Each row is a point. A path goes straight from each point to the next, and from the last back to the first. The post is the endless flat space through its rows: a point in 2 columns, a line in 3, a plane in 4, and so on, so that a path can go around it. How many times does the path go around the post? Going back the other way cancels.

Post (1 x 2):
+0.53 -0.88
Path, 22 rows:
-1.21 -0.55
+0.08 +0.98
+1.12 -0.34
+0.71 -0.06
+2.40 -0.78
+0.57 -1.96
-0.26 -1.51
-0.74 -0.44
+1.94 +1.62
+1.78 -1.09
+0.93 -1.95
-0.07 -1.38
-1.79 -0.38
+0.74 +0.53
+3.27 -0.55
+0.93 -1.53
+0.10 -1.57
-0.79 -0.91
-0.41 +1.30
+1.17 -0.27
+1.86 -1.57
+0.07 -3.70
Times around: 4

Post (5 x 6):
+0.02 -0.40 -2.54 -1.28 +2.93 +0.95
-2.49 -1.10 +2.50 -0.44 -2.82 -0.61
+0.33 -0.05 -1.62 -0.25 -0.81 +0.23
-0.26 +0.89 +0.23 -1.41 -0.23 -0.58
-0.73 +0.22 -0.06 +1.53 +2.15 +0.61
Path:
+0.17 -2.01 -2.18 +0.64 -1.59 +0.39
+1.52 +1.14 +1.15 -2.41 +0.28 -0.54
-0.81 -1.70 -1.54 +1.18 +0.19 +2.17
+0.92 +0.59 +0.10 -1.11 -2.08 +1.55
-1.81 +1.39 -0.61 -0.76 +0.30 +0.88
-1.02 -0.50 -2.10 -0.96 -0.77 -0.54
-0.18 -0.75 -1.76 +0.13 +0.26 -0.15
+1.26 +1.12 +2.24 +0.00 +4.11 +0.08
-0.01 +0.13 -1.36 +0.19 +1.62 +1.58
-1.64 -0.09 -0.86 -0.16 -0.91 +1.19
-0.93 +0.88 -0.82 +1.27 -1.15 -0.88
+1.04 +0.33 -2.63 -2.08 -0.24 -0.57
+0.53 +0.96 +3.02 -1.43 +2.84 -0.41
+0.02 +1.44 -0.05 +0.74 +1.62 +1.08
-1.37 +1.87 -0.57 -0.91 -0.45 +0.45
-2.16 +0.57 -1.22 +2.94 -1.19 -0.35
Times around: 3
